Every row gives one point. The points of each table are mixes of a few directions, plus a little noise. How many directions does each table use, and how many do they share? Where both have some left over, give the other angles between the two spaces (their principal angles), to ten degrees, smallest first.
In the rows, 100 means zero.

First:
[[96, 62],
[107, 166],
[98, 86],
[99, 86]]
Second:
[[97, 75],
[107, 170],
[96, 64],
[100, 103],
[97, 72],
[97, 69],
[105, 147]]
Directions: first 1, second 1, shared 1

First:
[[47, 70, 91, 59],
[136, 120, 106, 128],
[123, 113, 104, 118],
[138, 122, 107, 130],
[57, 76, 93, 66]]
Second:
[[127, 121, 46, 124],
[65, 71, 171, 68],
[103, 66, 53, 107],
[102, 104, 99, 102],
[106, 140, 129, 101],
[98, 98, 102, 99]]
Directions: first 1, second 2, shared 0; angles 40

First:
[[76, 79, 78, 102, 102, 108, 90, 103, 109],
[191, 154, 148, 127, 89, 132, 104, 77, 134],
[172, 164, 168, 92, 96, 69, 134, 93, 68],
[89, 85, 82, 108, 100, 118, 87, 98, 119],
[57, 86, 93, 72, 108, 55, 114, 117, 53],
[99, 104, 106, 93, 101, 86, 107, 103, 86],
[81, 82, 81, 104, 101, 111, 90, 101, 111],
[69, 73, 71, 103, 102, 112, 86, 103, 113],
[83, 88, 88, 98, 102, 100, 96, 103, 100],
[83, 85, 84, 102, 101, 106, 92, 102, 107]]
Second:
[[122, 115, 115, 104, 98, 103, 104, 95, 103],
[127, 118, 118, 104, 97, 103, 105, 94, 103],
[195, 165, 163, 116, 90, 111, 116, 80, 112],
[79, 85, 86, 96, 102, 98, 96, 105, 98],
[95, 97, 97, 99, 101, 99, 99, 101, 99],
[51, 66, 68, 92, 106, 94, 92, 110, 94],
[31, 53, 55, 89, 108, 92, 88, 114, 92]]
Directions: first 2, second 1, shared 1

First:
[[45, 96, 76, 103, 60, 133, 80, 122, 101, 78, 83, 87],
[74, 62, 94, 85, 79, 113, 103, 96, 128, 73, 87, 117],
[39, 92, 98, 98, 31, 95, 78, 92, 140, 88, 86, 88],
[115, 44, 104, 57, 154, 56, 151, 102, 126, 63, 132, 100],
[152, 107, 102, 108, 165, 101, 120, 118, 62, 91, 112, 99],
[96, 106, 105, 104, 67, 114, 83, 75, 112, 129, 84, 123],
[113, 123, 89, 95, 125, 101, 105, 105, 72, 140, 120, 91],
[167, 168, 132, 149, 119, 86, 81, 89, 60, 137, 96, 94]]
Second:
[[13, 108, 67, 104, 48, 98, 103, 192, 119, 48, 110, 60],
[133, 98, 113, 92, 120, 97, 102, 65, 81, 117, 95, 127],
[83, 112, 114, 70, 88, 63, 93, 68, 38, 84, 87, 125],
[89, 105, 107, 107, 90, 89, 80, 74, 104, 101, 98, 64],
[144, 96, 117, 102, 126, 103, 94, 50, 98, 129, 96, 110],
[140, 89, 101, 115, 126, 124, 106, 93, 130, 126, 105, 104],
[63, 98, 76, 110, 80, 114, 110, 166, 129, 78, 110, 81],
[176, 90, 121, 93, 147, 109, 110, 43, 83, 141, 94, 153],
[59, 102, 82, 107, 76, 103, 102, 148, 118, 76, 106, 75]]
Directions: first 5, second 3, shared 1; angles 50, 90

First:
[[96, 81, 127, 97, 96, 121, 49, 96, 83, 93, 91, 99, 107, 68, 79, 120, 98, 77, 92, 91],
[98, 89, 103, 105, 91, 112, 81, 88, 100, 116, 88, 97, 69, 81, 100, 111, 115, 86, 113, 92],
[106, 160, 111, 53, 114, 132, 135, 116, 88, 49, 122, 93, 108, 161, 138, 81, 103, 130, 80, 93],
[100, 114, 102, 101, 62, 82, 103, 90, 109, 113, 119, 115, 136, 77, 77, 127, 93, 50, 114, 89],
[94, 101, 50, 109, 111, 81, 169, 91, 138, 139, 73, 89, 10, 135, 131, 82, 137, 131, 129, 88],
[86, 105, 137, 67, 74, 136, 59, 86, 94, 92, 87, 98, 92, 67, 67, 152, 118, 36, 100, 44],
[104, 80, 93, 122, 109, 77, 95, 107, 98, 104, 105, 105, 129, 92, 91, 88, 80, 113, 93, 125],
[110, 112, 79, 117, 84, 101, 115, 85, 106, 128, 106, 101, 54, 103, 137, 88, 119, 107, 131, 118],
[101, 138, 101, 68, 115, 109, 138, 115, 100, 65, 113, 96, 114, 148, 117, 86, 97, 123, 83, 91],
[106, 20, 96, 161, 145, 48, 56, 126, 83, 100, 97, 107, 180, 68, 62, 66, 39, 147, 65, 170]]
Second:
[[95, 99, 105, 90, 117, 111, 91, 91, 123, 89, 97, 107, 134, 115, 77, 111, 96, 70, 141, 99],
[80, 195, 85, 89, 81, 114, 136, 62, 148, 129, 110, 59, 76, 95, 112, 121, 160, 85, 90, 82],
[100, 115, 95, 104, 86, 95, 112, 100, 93, 112, 103, 89, 74, 89, 117, 96, 112, 117, 72, 98],
[111, 9, 122, 95, 145, 104, 53, 122, 92, 56, 86, 149, 175, 128, 53, 97, 36, 68, 173, 115],
[90, 151, 91, 95, 88, 106, 120, 80, 123, 116, 106, 78, 84, 96, 109, 110, 132, 94, 91, 91],
[106, 84, 101, 106, 96, 93, 97, 110, 83, 99, 99, 105, 91, 95, 107, 92, 91, 114, 86, 103],
[126, 40, 99, 130, 71, 65, 97, 146, 13, 106, 100, 111, 36, 68, 146, 61, 72, 181, 11, 114],
[91, 141, 94, 94, 94, 107, 115, 82, 124, 111, 104, 83, 93, 100, 102, 110, 125, 90, 100, 92],
[96, 77, 111, 87, 132, 114, 78, 95, 126, 76, 93, 120, 159, 125, 61, 112, 79, 57, 167, 102],
[107, 89, 99, 109, 90, 90, 102, 111, 77, 105, 101, 100, 78, 89, 116, 90, 96, 124, 71, 103]]
Directions: first 5, second 2, shared 0; angles 40, 60

First:
[[108, 110, 90, 100, 112, 127, 104, 90, 73, 62, 92, 103, 93, 93, 96, 99, 86, 86, 76, 86, 94, 78, 92, 109, 86, 99, 71, 109, 108, 93, 110, 106],
[131, 91, 105, 100, 95, 117, 61, 108, 47, 37, 71, 111, 115, 103, 68, 97, 125, 118, 102, 83, 117, 75, 91, 78, 77, 97, 98, 118, 124, 77, 107, 103],
[75, 93, 102, 101, 106, 79, 119, 104, 134, 140, 119, 82, 88, 105, 114, 108, 105, 91, 104, 120, 89, 125, 105, 106, 124, 106, 111, 86, 94, 116, 99, 97],
[87, 90, 96, 103, 70, 77, 104, 111, 130, 161, 118, 94, 105, 116, 113, 96, 116, 90, 133, 100, 96, 151, 114, 101, 128, 110, 134, 112, 64, 140, 94, 92],
[108, 120, 99, 91, 92, 108, 114, 88, 116, 113, 102, 124, 110, 96, 107, 100, 62, 113, 87, 91, 102, 89, 103, 112, 88, 97, 92, 85, 92, 92, 87, 103],
[112, 98, 95, 98, 108, 122, 93, 102, 62, 49, 86, 101, 98, 103, 80, 107, 108, 97, 78, 87, 97, 82, 90, 97, 89, 104, 81, 107, 122, 89, 113, 107],
[75, 90, 110, 97, 100, 66, 117, 109, 148, 153, 120, 89, 96, 109, 111, 113, 107, 110, 108, 126, 94, 128, 108, 100, 125, 106, 124, 72, 98, 109, 90, 95],
[103, 108, 103, 110, 117, 104, 87, 87, 90, 85, 93, 96, 95, 76, 111, 80, 90, 95, 111, 107, 111, 74, 97, 99, 84, 81, 88, 112, 99, 87, 100, 96]]
Second:
[[107, 98, 110, 80, 101, 108, 90, 105, 105, 97, 102, 96, 101, 96, 106, 108, 98, 87, 107, 102, 106, 112, 104, 108, 88, 97, 106, 107, 107, 103, 97, 99],
[76, 108, 66, 168, 95, 74, 133, 80, 84, 110, 92, 115, 97, 115, 76, 72, 106, 142, 73, 93, 82, 59, 85, 70, 139, 109, 82, 75, 77, 89, 111, 101],
[115, 96, 121, 58, 103, 116, 80, 113, 110, 94, 104, 91, 102, 91, 115, 118, 96, 73, 117, 105, 111, 126, 110, 118, 75, 95, 111, 116, 115, 107, 93, 100],
[111, 96, 115, 70, 103, 112, 85, 109, 107, 96, 103, 93, 101, 94, 111, 111, 97, 82, 112, 103, 108, 118, 106, 113, 82, 96, 108, 111, 110, 104, 95, 100],
[133, 89, 147, 5, 107, 136, 54, 127, 122, 86, 110, 79, 105, 80, 134, 139, 92, 40, 138, 110, 125, 157, 121, 141, 45, 87, 125, 135, 132, 114, 84, 99],
[91, 103, 88, 125, 98, 90, 112, 93, 94, 103, 98, 105, 98, 106, 91, 89, 102, 116, 90, 97, 93, 85, 94, 88, 115, 103, 94, 91, 91, 96, 105, 101],
[97, 101, 95, 108, 100, 97, 104, 98, 98, 101, 100, 101, 100, 102, 97, 97, 101, 105, 97, 100, 98, 95, 99, 97, 105, 101, 98, 97, 98, 99, 101, 100],
[89, 103, 85, 130, 97, 89, 114, 92, 93, 104, 97, 106, 98, 106, 89, 88, 103, 118, 88, 97, 92, 83, 93, 87, 117, 104, 92, 89, 90, 96, 105, 101],
[77, 108, 66, 167, 95, 75, 132, 81, 85, 110, 93, 114, 96, 114, 76, 73, 106, 141, 74, 93, 82, 61, 85, 71, 139, 109, 82, 75, 77, 90, 112, 101],
[104, 99, 105, 90, 101, 104, 96, 103, 102, 98, 101, 98, 100, 98, 103, 104, 100, 94, 104, 101, 103, 106, 102, 104, 95, 99, 103, 104, 103, 102, 98, 100]]
Directions: first 5, second 1, shared 0; angles 80
